Every row gives one point. The ring and each string are closed loops that go straight from each point to the next, and from the last back to the first. Before rounding, they use only three directions, however many columns there are. How many times does the string pass through the ring? Passing back the other way cancels.

Ring (9 x 3)
[[  0.3  -5.7 -23.6]
 [ 14.7 -11.7 -19.3]
 [ 24.4  -6.6  -8.3]
 [ 24.8   0.2   3.3]
 [ 17.2   6.0  12.7]
 [  6.4  10.6  14.6]
 [ -3.6  14.1   6.1]
 [ -7.6  12.5  -7.3]
 [ -5.8   3.7 -19.4]]
String (25 x 3)
[[ 30.9  -6.3 -16.3]
 [ 35.2  -9.3  -8.6]
 [ 21.1 -12.1   2.7]
 [ 11.2  -1.1  -1.8]
 [ 24.7  10.3  -1.0]
 [ 29.4  13.7  10.0]
 [ 19.1  13.2   3.3]
 [ 19.4  19.5  15.8]
 [  4.7   7.5  24.1]
 [  0.3   2.3  12.9]
 [  4.4   6.3   1.5]
 [  6.5   8.1  -3.4]
 [ -4.8   2.3   3.5]
 [-14.7  11.6   1.1]
 [-13.3  18.9 -10.3]
 [ -1.1  19.2 -18.0]
 [  2.1   5.6 -11.5]
 [ -5.3  -6.8  -8.5]
 [ -9.4  -6.8 -25.9]
 [ -1.9  -5.9 -32.2]
 [  8.7  -0.2 -29.6]
 [  5.5 -21.5 -32.6]
 [  7.9 -19.0 -18.4]
 [  7.9  -4.4  -6.9]
 [ 16.4   0.8 -12.8]]
Times through: 1
String (24 x 3)
[[ 25.7  -9.9   7.4]
 [ 12.9  -0.7   0.7]
 [ 20.5  10.1   0.6]
 [ 23.6  13.8  14.1]
 [ 11.5   5.9  23.4]
 [  1.8   1.7  25.0]
 [  1.7  15.7  22.0]
 [  8.6  20.5   0.2]
 [  6.5  13.2  -3.3]
 [ -4.7  27.1  -0.9]
 [-18.6  16.3  -0.3]
 [-11.8   5.4  -5.4]
 [  5.3   3.3  -6.8]
 [  3.1  11.6 -17.8]
 [ -8.4   3.5 -29.3]
 [-12.0 -13.7 -26.7]
 [  2.4  -6.0  -7.2]
 [ 11.7   3.8 -21.5]
 [ 15.5  -4.3 -29.8]
 [ 15.1 -19.5 -24.3]
 [ 12.5 -19.0 -11.5]
 [ 11.4  -2.0  -7.1]
 [ 25.6   2.6 -12.1]
 [ 40.4  -4.4  -4.8]]
Times through: 4
